Each row of a before or after table is a point. The points were changed in one or more steps. Then noise was added and the rows were shuffled. The steps act on columns, c1 being the first. What was done? A step turns or swaps two columns, mirrors them in a line or flattens them onto one, adds a multiple of one to another, or multiplies or shifts one. Angles are multiples of 10 degrees, from the lower column toward the higher: turns from -170 to 170, lines from 10 to 170 but not 90. Use the fewest steps. Two steps may share a column if one is a turn and the other turns, adds or multiplies; they go together, in the order done. Otherwise the lowest column goes first.

Before (14 x 2):
[[  1  44]
 [ -2   4]
 [  0 -37]
 [-37  -4]
 [  1 -45]
 [ 18  53]
 [  6  28]
 [ 43 -27]
 [ 22  41]
 [  3 -12]
 [  0  28]
 [ -8 -30]
 [  2  38]
 [ 42 -43]]
After, 14 rows:
[[ -6   4]
 [  9  -4]
 [ 31  -8]
 [ 39 -26]
 [-56   8]
 [ 34 -16]
 [ 24  26]
 [-23  14]
 [-27  13]
 [-47   4]
 [-39  26]
 [ 18 -59]
 [-35  15]
 [  5 -50]]
Steps: mirror c1 and c2 in the line at 120 degrees

Before:
[[-26  13  16  27  -3  12  25  -4]
 [-15  -5 -20  11  -5  17   7 -28]
 [ 20  -6 -30 -33  20   4  -6   7]
 [-18  20 -29 -12  15 -18 -13  21]
 [ 13  -3 -11 -26  24   3 -40   7]
 [-22   7  12 -10  15  17  16  19]
 [ -9  24  19  21  12  -8  27 -24]
 [-16  41  11  24  11  31  18   8]
 [  8  -4 -29 -23  46 -37 -28  -9]
 [ 11 -18 -16   0   5  -2  10 -13]
 [-31  10  -3  -9  -8   9  17 -35]
 [ -3  28   9   4 -13  -2  19 -13]
 [-21  10  14  16 -17   0   9  -5]]
After, 13 rows:
[[-14  -5 -20  11   0  26   7 -28]
 [  8  -5 -29 -23  35 -59 -27 -10]
 [ 19  -6 -30 -33   3   6  -6   6]
 [ -4  27   8   4 -10  -3  20 -13]
 [-21  10  13  17  -9   0  10  -5]
 [-32   9  -3 -10 -12  14  17 -35]
 [ 10 -18 -17   0   5  -3  10 -13]
 [ 13  -4 -11 -26  12   5 -39   7]
 [-16  41  11  23  24  49  18   8]
 [ -8  25  19  22  22 -14  27 -24]
 [-22   7  12 -10  11  28  16  18]
 [-19  20 -29 -12  10 -27 -13  21]
 [-26  13  16  27  11  20  24  -4]]
Steps: add 0.5 times c4 to c5; multiply c6 by 1.6

Before:
[[ 31  10  34 -31 -20  36 -18  14 -18  18 -13 -33]
 [ 37  22  -4 -14 -11  16 -12  15 -53 -25   2   7]
 [ -4  36 -17 -22 -28   5   0  15 -47   1  29 -19]
 [ 13   6   6  -6 -22  -8 -24 -21 -60 -28  28 -28]
 [-31 -13 -33  13  14  39  24 -31   7   2 -27  19]
 [ 11  43  33   4  -3  19 -32   3 -33   9  -9 -12]
 [  9 -17 -40  15  50   6  17 -32  28  11  -3  13]
 [-20 -34 -13   6  46 -13  27  -6  -3 -12 -16  12]
 [ -8  22   8 -35 -26  14   3 -22 -16   0  22  34]
 [-13  26   7  -3  13  32  40 -12  -8   8  17  17]
 [ 27 -17  -3  32  -8  -4  11  -1 -19 -38  14 -18]
 [  1 -14 -33  30   5 -41  18  -9  16 -40 -14  -1]
 [ 22   8  12   7 -39   6 -17  18 -52  27  20   7]
 [  3  28  -7 -18 -13   9  45 -38 -35  32  -8  21]]
After:
[[-10 -14 -34  30   4 -35  20   3  16 -45 -14  -1]
 [  5  42  31   6  -3  19 -32   8 -35  12 -10 -13]
 [  4 -17  -2  32  -8   3  12  27 -18 -38  14 -19]
 [ 20  10  34 -31 -19  33 -18  27 -19  24 -13 -33]
 [-36  27  -8 -17 -12   3  44   9 -36  33  -9  21]
 [-19   6   6  -6 -22  -4 -25  16 -60 -27  28 -29]
 [ 21   9  12   8 -39   2 -15  20 -51  27  19   7]
 [-10 -36 -13   5  45  -9  28 -19  -3 -13 -16  11]
 [ 20  21  -4 -14 -12  21 -13  33 -52 -21   1   8]
 [-35 -12 -33  13  14  38  24 -26   9  10 -26  22]
 [-13  25   6  -4  14  30  39 -11  -8  12  17  15]
 [-29 -17 -39  15  49   4  17  13  28  12  -2  13]
 [-22  22   6 -35 -24  14   3  -4 -13   3  22  33]
 [ 15  38 -17 -23 -30   4   0  -6 -46   3  30 -18]]
Steps: mirror c1 and c8 in the line at 40 degrees; turn c6 and c10 by 10 degrees

Before (11 x 20):
[[  8  44   8  -8  10   5   4 -19   2   4  23  -2   8  11  11  -3 -17  20
  -16  35]
 [ -2 -20   0  11  27  18  12  14 -22 -31  -8  43   6   5 -45   1 -16  35
  -14  -2]
 [ -4 -15 -19  15  16  16  12 -16 -33 -11   8  34   5 -18 -19  -3 -14  47
   11 -26]
 [ -3 -28 -22  29  16  38 -11 -11 -23 -25  -3  35 -22  -5 -24   7 -14  41
   -3   7]
 [ 22  27  28 -12  -7  25   6  19 -10  -2   9 -17  13  17  19   5  -2  20
   15  21]
 [ -1 -37   1 -22  -6 -24 -22 -43  28  -9  -2 -12 -12  45  13  -8   0 -35
  -20   0]
 [-10  31   4  -2  -4   3  10  21  -8   2   7 -28  20  -9  29   4 -27  18
  -20  37]
 [-13  36  18  10 -18  13  10  -6 -19  12  23 -13  28   4   2  22 -22   4
    0  37]
 [ 21 -18  25   2   7 -33 -15 -26  16 -22 -12 -22   1  20   4   4  24  -3
   -7  20]
 [ 20 -11  32 -18 -10 -24   4 -42  21 -38 -19  -8 -23  18  23   5   7 -34
  -11   7]
 [-14  27  21   7   6  13 -13   2   6 -15  -8   8  19   8  16   8   7  13
   -9   8]]
After (11 x 20):
[[  9  46   7  -8   9   3  10 -19   2   6  23  -1   7  11   5 -23 -17  22
   -6  28]
 [-10  31   5  -1  -4   4  29  22 -11   3   7 -29  20 -10  11 -20 -27  16
    9  30]
 [ -2 -19  11  11  27  17 -28  14 -21 -30  -8  43   5   5 -37   2 -16  35
  -59  -2]
 [ 19 -12  42 -19 -10 -24  20 -40  22 -25 -19  -9 -22  19  12  -1   6 -33
   13   8]
 [  0 -39   4 -22  -5 -23  -4 -43  28  -8  -2 -10 -11  43  26  -7   0 -35
   -6  -5]
 [ 22  27  26 -11  -8  24  19  18  -9   7   8 -17  13  17  10 -11  -3  20
   36  19]
 [ -2 -28 -11  28  19  38 -26 -11 -23 -31  -1  34 -23  -7  -8   1 -14  42
  -27  11]
 [-14  35  12  10 -17  14   8  -5 -17  19  24 -14  27   5  -8  -6 -22   5
    2  43]
 [ -4 -13 -14  16  15  17  -7 -16 -32 -20   7  35   2 -18 -20  14 -14  48
   -7 -22]
 [-14  26  26   6   6  14   4   1   5  -8  -8   7  18   9  20   2   7  14
    8  10]
 [ 20 -17  32   0   7 -33  -7 -24  15 -10 -13 -20   1  20  15  -8  25  -5
   -3  17]]
Steps: turn c3 and c10 by 20 degrees; add 1 times c15 to c19; turn c7 and c15 by -50 degrees; turn c16 and c20 by 40 degrees

Before (8 x 64):
[[  6  -8  16   4   2 -10   5   2   2 -22  11  -6   4   2 -13   7  30  -7
   -7  -5  -1   0  -1  -9  -9   2  -6   4  -2 -16  -6  -1 -36   5   9 -11
    5  -8   8  -1   9  17   0  -6   8   7   1   5  13  60   0  -1   5  -9
   25  -4   5 -22  10  11   7  -4  32   8]
 [  6  19  14  12 -10  23  11   2   0  12  -2   6  -3  10 -14 -17   0 -19
    4   3  -5 -14   6  -3   8  -9  -1  32   8 -26  -6  -4 -18  13   2  13
   10 -13   0  11   8  -3   8 -15   6  -4   2  -2  -4  -8   8  12   9  -1
   -1  -7   3 -11  18  -9 -12   1 -12   7]
 [  3   2 -34   0  -5   0  14 -11  -8  16  12   7   3   9  -5 -37  -7  -9
   16   8   7  -6  -2   2   7  -6  15  16   1 -13  -7   6   6 -14  -7   9
   -3 -11  -9   4  20  30   4  28   8   4   5   9  14   1   3  -4  -3  35
   25  10  -5 -25  16  -6   0   3  -9  11]
 [  4  -6  -4  -3 -10 -10  17  11   4  13   6  -3   0   3   0  -1  -2 -11
   36   7   9 -10   0 -11 -13  24  -5  15   6 -21   0  -1   5 -11   5 -16
   -3 -11 -10   1   0 -17  11  -9  -7   9   3   6  19  -7   7  19  -2  -9
   24 -16 -10 -14  12  12   2   4 -11   3]
 [  2  14 -22  -2  -8 -10   0   7 -10  14  13   6  15   0 -14   4 -11 -19
  -13 -54  -3  16  -3   6   3  10  21  24  -4 -18   1   2   3   8   3   4
   -6  -8  -2   7   5  -6   7  -3   3  -5 -16  15  18  -6  -7   1  -5  10
   -4  -2   1 -12 -60   9  -3  -9  -4  -1]
 [  5   6   3  -2  19   6   2   0   0   3   4 -11  -4   1  54  -2 -12   9
  -12   2   2  -1   8  -6  -3  -6  22  15   9 -11  -2  -1  -3  -5   4  13
    7  -8   4   8  13 -18   6 -14   1  -5   0  -5  18   0  -2   4  -1   7
   25  35  -8 -18  -6   4   9   3   4 -19]
 [  7   5  17  -4  -5 -12  17 -16  -5  11  -2   1   2   3  14 -10 -16  -3
    1   4  -6  -4  -5   2 -14  20   9   6  -4 -13  38 -14   3  10   5  -1
   -8 -13  -5   4   7 -10   4   0   8  23   3 -14   8  -2   2  10  -3  15
   18 -18  -7 -10  17  10   3   4   6 -14]
 [ 12  -7 -41  10  -3  -7  23  -3 -33   3   4   7   3  -4   6  10 -15   2
  -12  -7   3  -8   4  -2 -18  -8   9   1  14  40  -1   2  -5  13  -7  13
    3  18  -4  -2   0 -10  10  -6   0  -3   5   2   5   4 -10  10  17 -13
  -25 -11  18   0 -10   5 -10   0   9 -22]]
After:
[[  7  -8  17   3   3 -10   4   2   3 -22  11  -6   4   1 -14   7  30  -7
   -6  -6  -1   1  -1  -8  -9   3  -6   4  -1 -17  -7  -2 -36   5  10 -10
    5  -8   8  -1   9  18   0  -6  25   5   1   4  13  60   1  -1  13  -9
   26  -4   5 -24  10  10   6  -4  32   8]
 [  3  -6  -2  -3 -10 -10  18  11   4  12   6  -3  -1   4   0   0  -2 -11
   37   7   9  -9   0 -10 -14  24  -5  15   6 -20   2  -2   4 -11   5 -15
   -3 -11  -9   1   0 -17  11  -9 -21   6   3   6  19  -7   8  19  -6 -10
   24 -16 -11 -13  12  12   2   4 -11   2]
 [ 12  -6 -41   9  -3  -7  22  -2 -32   3   4   6   3  -4   7  10 -16   2
  -12  -8   3  -9   5  -1 -19  -7   8   2  14  40  -3   2  -6  12  -7  13
    3  18  -4  -3   0 -10  10  -6   0  -2   5   1   5   3  -9  11  43 -13
  -24 -11  20   0 -10   5 -10   1   9 -23]
 [  7   5  17  -4  -5 -12  17 -17  -5  11  -1   1   2   3  13 -10 -17  -3
    0   4  -6  -3  -5   1 -14  21   9   6  -4 -13  39 -14   3  11   6  -2
   -8 -13  -6   5   8  -9   3   0  24  16   3 -15   8  -2   2  10  -7  15
   18 -18  -8 -11  17  10   3   3   6 -14]
 [  3  14 -22  -1  -8  -8  -1   7 -10  14  12   6  15   0 -13   5 -11 -18
  -13 -54  -4  15  -3   6   2  11  21  25  -3 -18   1   1   3   8   3   4
   -6  -8  -2   7   5  -6   7  -3   9  -4 -16  15  17  -8  -7   1 -13  10
   -4  -3   0 -13 -60   8  -4  -9  -4  -1]
 [  6  19  13  12 -10  24  10   2  -1  12  -2   5  -3   9 -13 -18   0 -19
    4   2  -5 -14   5  -4   7  -8  -1  32   8 -26  -6  -6 -18  14   2  13
   10 -13   0  11   8  -3   8 -15  17  -3   2  -2  -3  -8   7  13  22  -1
   -2  -8   4 -10  17 -10 -13   3 -12   8]
 [  2   2 -33  -1  -6   1  14 -10  -7  16  11   7   3  10  -5 -38  -7  -8
   17   8   7  -6  -2   2   7  -6  16  15   2 -14  -7   6   6 -14  -8   9
   -3 -10  -9   4  20  29   4  28  24   3   5   8  15   1   3  -5  -7  35
   25  10  -6 -25  16  -5  -1   4 -10  12]
 [  4   5   3  -2  17   5   1   0   0   4   3 -11  -5   1  53  -3 -12   9
  -13   1   1  -1   8  -6  -3  -6  22  15  10 -12  -3  -1  -3  -4   4  13
    7  -7   4   8  13 -17   6 -13   3  -3   0  -4  18   0  -3   4  -2   7
   24  36  -7 -18  -5   4   9   4   3 -18]]
Steps: multiply c45 by 3; multiply c46 by 0.7; multiply c53 by 2.5

Before:
[[-10 -35 -28 -36   1 -18  33   1  27   3   6   4  16  26  26 -31  18   4
    9 -11 -32   3   3   8  52 -16 -39 -22  18  -1  20   5  33  13 -34  11
  -11  20  35 -15  27  27 -29 -27 -26  14  -6   1  28  53  31  21 -28 -25
  -26  17 -15  26  11   1 -18 -17 -25  18]
 [ 42   4  33 -13  19 -19   2 -10 -33 -46 -37 -40  32  46  49 -13  27  35
   35  49 -38 -56   4 -30  48 -18  27   8   3  20  46 -11  39  19  16   4
  -40 -39  45  18 -15 -48 -15 -29  24 -14  -1 -34 -31 -18 -19   9 -30 -44
   21  -1 -26  40 -12 -37  -2  18  -4  -9]
 [ 42  14  -4   8 -11 -16 -26 -36 -14 -31 -35 -32  34  -2 -19   1  14   5
  -11  23 -21 -25 -37 -26   8   3   8 -19  -6  51 -12 -16  23  26  -3 -48
  -28  18   4 -26   4 -37  23  34  14  30   0 -13   5 -24  39  37 -27  29
    9 -19   3   2   2  -6  12  33 -20  19]
 [ -4  26  13 -14  35  29  36  -7  18  24 -39  21 -20 -20  44   2 -35  33
  -22  16  24   4  10   7  -8 -37 -10  26  -2   8 -19   4   8  -4  15  12
  -13 -29   7  11 -27  23  14  27 -37   2 -12  21 -28  51 -30  38 -49  33
  -18 -16  28   4 -26  -2 -37 -23 -18   2]
 [ 22  39 -26 -16  -6 -36  10  14 -20  26 -29 -38   4 -28   8   8 -12  21
  -18  10  21 -37  29 -22 -23 -23 -29   3  55   7 -10  32  26 -28   0  29
  -10 -53  29 -49  27   0  -1  35  27   5 -33   2  30 -14  23  41 -17  31
   24   4 -12  -1   6 -40  -5   1 -35 -11]
 [-14  -5  -8 -20 -21  22  -2 -15  15 -18  38 -16  16 -16   7  18  24 -43
   27 -11 -16 -53  33  12   6  16 -15 -22  12 -12 -26  48  -2   9 -20 -36
  -23 -23 -11   2 -14  -3  -7 -21  25  -4  33  31 -31  47  13 -11  13  12
   47 -37 -44   2 -17   7 -38 -19  22 -15]
 [ -8   4 -28  38  43  12  54  17  13  20 -39  15 -13  12 -28  27 -28 -18
   27  37  10 -17 -30   9   1 -22  13  12  60   4  -7   7 -25 -19  26 -21
    6 -12  16 -10 -38  16  30 -40  10  24  23  27 -15  16  40  35 -23 -39
  -25 -28   4  35  -4 -31  24 -18 -11   4]
 [ 28  27  11  23 -23 -12 -19 -29 -10  18  28 -59  -5  32 -22  -6 -32  22
  -27 -25 -14 -24 -37   7 -18  -2   0  -1  54   8  38  -6 -17  19   2 -13
  -21 -23  -6  19 -29  18 -15 -39 -34 -32  21  34  14  -8  -4  31 -28 -20
   28 -57   4 -33  31  -4  -1 -22  34  24]
 [ 31   7 -14  39  31  10  36 -24  10   8 -15 -26 -27  20  48 -14  16 -29
   18   1   0  21  -1  -5  20  14  17  30   3   6   9  -3 -16 -20  28  21
   -9  -6  24  15 -41   1   9  39 -44  23  37  13 -17 -23 -34   6 -51  -7
   17   4 -23   5 -19  20  31  29 -38  -8]
 [ 11  25  38  20  36  10 -23 -38  19   2  35  -2   9 -13 -23  13 -30   2
  -27  49  24 -41  31  14   2  25   7  20 -15  11   6   9 -11  -8 -27   5
    2  15  30   7 -44 -20   0  -5  29 -42  27 -40  20  22  -4   9 -38 -31
   -9 -11  15 -13  14  12  27   1  27 -37]
 [ 26 -12  26 -38  17  10 -22  17  12  28  35 -28 -13 -15 -22  32  37  13
  -25  11   8 -10  -5   6   6 -14  -4 -30  19  21  28  17 -20 -29  27 -45
  -30   4  13  22 -26  22 -22   3 -39  -8 -13  34  13  -3   0  22 -13  30
   51 -35 -44  39   8  25  32  -4  -1  -4]
 [ 22 -37  36  38  23 -13  34 -24  -8   6  23   7  34 -16  41  28  -7 -35
   31  -5  19 -16 -26  17 -22  31 -29  37  -5 -22 -22   8   8 -19 -25 -13
  -10 -43   1  15  26 -45  14 -29  21 -24 -15 -31  -9  -9  38  13  14  26
  -24  12  28 -20  33  14  11  -6  -7 -26]
 [-16  32   8 -17 -21  20 -16 -11  -7 -46 -30 -38 -16  46  -9  35  23  27
    5   6  16   5 -17  -6 -20  16   7 -16  32   9   7  58  47  30 -26 -27
   12  -2  15  29 -12  -5 -36   9  -8 -13   0  31   4  35 -30  -7  -8  16
   13  17  16   6 -30  -4   8  -5  -6   1]]
After (13 x 64):
[[ 29  28  10  21 -25   9 -19 -29  -9  15  32 -58  -6  31 -22  -5 -29  25
  -29 -25 -12 -26 -38   8 -19  -2   1  -3  54   7  40  -6 -16  18   0 -12
  -22 -22  -6  16 -26  18 -10 -41 -35 -32  24  37  14  -8  -9  33 -28 -18
   27 -56   5 -35  28  -2   0 -25  33  20]
 [ 11  23  39  22  38   6 -21 -38  22  -5  37  -2  11 -13 -23  13 -27   4
  -26  48  25 -42  30  14   1  25   7  18 -16  13   7   8 -10  -7 -28   8
   -1  15  30   7 -46 -20   0  -6  30 -43  25 -39  18  22  -4  11 -38 -31
   -8 -13  15 -13  14  10  27   1  27 -38]
 [ 42   5  34 -14  19 -44   3 -11 -31  -7 -37 -43  32  48  47 -13  29  36
   33  49 -38 -55   4 -29  48 -18  28   8   1  19  48 -10  38  19  14   5
  -40 -41  47  17 -16 -50  -9 -29  25 -15  -1 -33 -32 -22 -23  11 -30 -46
   23  -1 -24  39 -14 -38  -1  20  -5 -11]
 [ 43  15  -5   9 -11 -34 -27 -37 -14  -6 -35 -30  35   0 -19   3  14   5
  -13  26 -22 -26 -35 -27   9   5  10 -19  -4  52 -10 -19  23  25  -6 -51
  -27  18   4 -26   1 -40  10  35  13  32   2 -11   6 -23  46  35 -29  27
   12 -19   3   2   3  -6  15  34 -20  19]
 [ 28   6 -11  39  29  14  36 -24  10  -4 -16 -25 -26  20  47 -15  16 -32
   17   1  -2  22  -2  -4  20  13  18  29   2   5   9  -1 -15 -18  28  21
   -9  -7  25  11 -41   1  17  37 -44  26  37  14 -15 -24 -29   6 -50  -5
   17   3 -22   6 -20  21  33  28 -39  -8]
 [ 22  36 -27 -16  -6  -5  10  14 -20  31 -29 -38   3 -26   8   7 -14  21
  -18  12  22 -38  32 -21 -23 -23 -31   4  55   6 -10  31  21 -28  -3  30
  -11 -53  29 -49  29  -1 -10  36  27   4 -31   3  29 -16  20  41 -19  32
   21   5 -13  -2   7 -39  -5   1 -35 -11]
 [-14  -6  -8 -19 -22   1  -5 -13  17 -19  37 -16  14 -17   7  18  22 -40
   26 -13 -15 -55  32  12   7  19 -14 -21  15 -12 -28  47   0   9 -20 -36
  -21 -23 -10   5 -18   0  -9 -21  27  -7  32  31 -31  45  11 -13  12  13
   48 -38 -45  -1 -16   5 -38 -21  23 -15]
 [ 28 -13  26 -38  17  27 -22  17  14   8  36 -29 -12 -15 -20  31  41  15
  -25  12   9 -11  -5   3   5 -15  -2 -29  18  23  29  19 -20 -30  27 -45
  -30   4  13  24 -26  23 -24   7 -40  -6 -13  34  14  -1  -7  24 -12  32
   50 -38 -46  40   5  24  35  -3  -3  -3]
 [-10 -37 -28 -31   2 -11  32   1  28  12   4   6  18  26  23 -31  18   4
    6  -9 -30   4   4   6  53 -15 -37 -21  18  -2  20   8  35  12 -35   9
  -10  19  36 -16  29  28 -38 -27 -27  12  -8   1  28  56  23  19 -28 -27
  -26  17 -16  28  10   1 -20 -16 -26  18]
 [ 24 -37  37  37  21  -6  35 -23  -9  10  24   6  36 -18  43  31  -7 -32
   29  -6  19 -16 -28  15 -23  28 -29  39  -3 -21 -24   8   9 -17 -24 -16
  -11 -43   3  17  26 -44  -2 -31  20 -22 -16 -31  -7  -8  37  10  16  26
  -24  12  28 -21  35  13  15  -7  -5 -25]
 [-17  31   9 -18 -20 -21 -13 -15  -3 -30 -30 -37 -18  47 -10  36  22  27
    6   8  17   6 -16  -9 -16  18   8 -17  29   9   8  55  50  29 -26 -26
   14   0  13  28 -12  -4 -25   8  -8 -13  -1  29   4  37 -42  -7  -9  18
   14  16  11   5 -31  -5   5  -2  -5   3]
 [ -3  26  12 -15  36  37  33  -9  19  -5 -39  21 -19 -21  46   3 -34  34
  -26  12  23   7  10   9  -7 -40 -13  22  -3   8 -20   5   5  -2  15  13
  -13 -32   5  10 -26  22  21  26 -36   2 -11  20 -29  49 -24  38 -51  30
  -17 -17  29   5 -25  -4 -39 -20 -17   1]
 [ -7   6 -29  37  43  23  53  14   9   1 -39  17 -11  11 -26  24 -29 -18
   26  35  11 -19 -32  12  -1 -23  14  13  60   3  -7   5 -26 -21  28 -18
    6 -10  16 -10 -37  14  13 -39  10  23  21  29 -16  16  50  33 -22 -40
  -24 -28   2  37  -6 -33  23 -18 -15   4]]
Steps: turn c6 and c10 by -50 degrees; multiply c10 by 0.7; turn c43 and c51 by 20 degrees
